Each row is a point. To make a cloud, some directions were put in groups of two or more. Within a group, all points are equally far from the middle, so they leave a hole (a ring in 2 directions, a hollow ball in 3). The other directions are filled evenly. Then the cloud was stretched, turned, moved and blurred a little. Count the holes, and give their numbers of directions, smallest first.
(in the rows, 128 means zero)

Cloud (13 x 2)
[[152 189]
 [139  88]
 [159 127]
 [114 198]
 [154 109]
 [159 124]
 [159 169]
 [160 129]
 [ 94 166]
 [ 97  99]
 [135 202]
 [101 184]
 [ 89 145]]
Holes: 1 (2)

Cloud (20 x 3)
[[187 121  99]
 [ 87 104 130]
 [124 163  83]
 [ 97 134 141]
 [160  81 166]
 [137 115  62]
 [132 177  63]
 [167 117 108]
 [146  96  73]
 [113 131 212]
 [192 130  70]
 [133 100  72]
 [139  87 120]
 [126 108 129]
 [140 157  44]
 [158 178 111]
 [154 101 100]
 [119 149 159]
 [ 91 159 101]
 [103  71 117]]
Holes: 0

Cloud (30 x 4)
[[184 137  99 125]
 [ 97 175  91 108]
 [ 66  98  71 137]
 [ 75 120  73 138]
 [109 141 134  68]
 [130  98  90 109]
 [128 168 130  86]
 [ 78  65 140 154]
 [ 73 101 113 117]
 [150  87  86 123]
 [ 75  91 135 153]
 [ 81  94 156 159]
 [ 74  36 107 209]
 [ 95 129 166 108]
 [134 117 117 196]
 [147  91  59 139]
 [112 208 114 110]
 [ 52  80 156 137]
 [ 61 114  67 147]
 [156  98 113 130]
 [160  66  95 112]
 [127 115 154 150]
 [ 91 122 117 182]
 [133 131 116 140]
 [ 97 111  81 176]
 [118 121 166 118]
 [133  40  96 137]
 [125 136 189 111]
 [134 100  95 150]
 [143 138 136 110]]
Holes: 0

Cloud (54 x 6)
[[ 95 122 133 133 138 109]
 [219 123 135  80 147  93]
 [106 122 149 125 136 102]
 [171 123 133 141 113 129]
 [202 123 134  96 125  47]
 [186 105 142  57 155  85]
 [183 122 132 127 204 124]
 [181  83 152  54 198 137]
 [147  92 140  91  69 121]
 [ 91 121 100 111 169 132]
 [ 99 120 161 128 117 141]
 [207  93 134  67 154 140]
 [230  92 123 107 198 139]
 [143 181  92 113 146  92]
 [ 86  99 142 131 153 171]
 [109 121 151  52 160 146]
 [134 179 104 103 169 115]
 [154  73 134  76  86  84]
 [150  64 110 103  99  97]
 [109 180 133 109 162 186]
 [163 108 112  60 163 182]
 [ 57 138  94 124  75 140]
 [137 104  71 132 114 163]
 [123 136  93 166  80 122]
 [ 82 133 171 100  75 115]
 [171 112 130  47 151 108]
 [134 189  96 122 134 104]
 [147 156  85 137 150  80]
 [142 135 127  90 142 215]
 [129  88 161  80 179 127]
 [153 126 164  98 185 117]
 [109 154 170 102 114 142]
 [ 53 159 106 117  73 134]
 [208 103 112 117 207 115]
 [152 174 137 107  94 124]
 [147  81 149  58 136 154]
 [148 131  63 134  82 126]
 [121 177 154 105  89 113]
 [ 92 100 169  83 108 148]
 [105 123  72 148  40 110]
 [136 139 157 113 120  68]
 [140 174 132 108 106 152]
 [118 162  93 152 145 175]
 [ 85 114  88  94 107 143]
 [ 98  77 105 113 152 161]
 [228  98 138  79 199 129]
 [185 152 159 104 179 162]
 [105  75 163  93 158 185]
 [ 87 126 119 139 165 153]
 [ 88 100 124 141 151 196]
 [ 94 162 165  86 123 128]
 [106 146  87 103 132  72]
 [133  88 154  65 128  89]
 [134  96 143  51 127 138]]
Holes: 2 (2, 3)
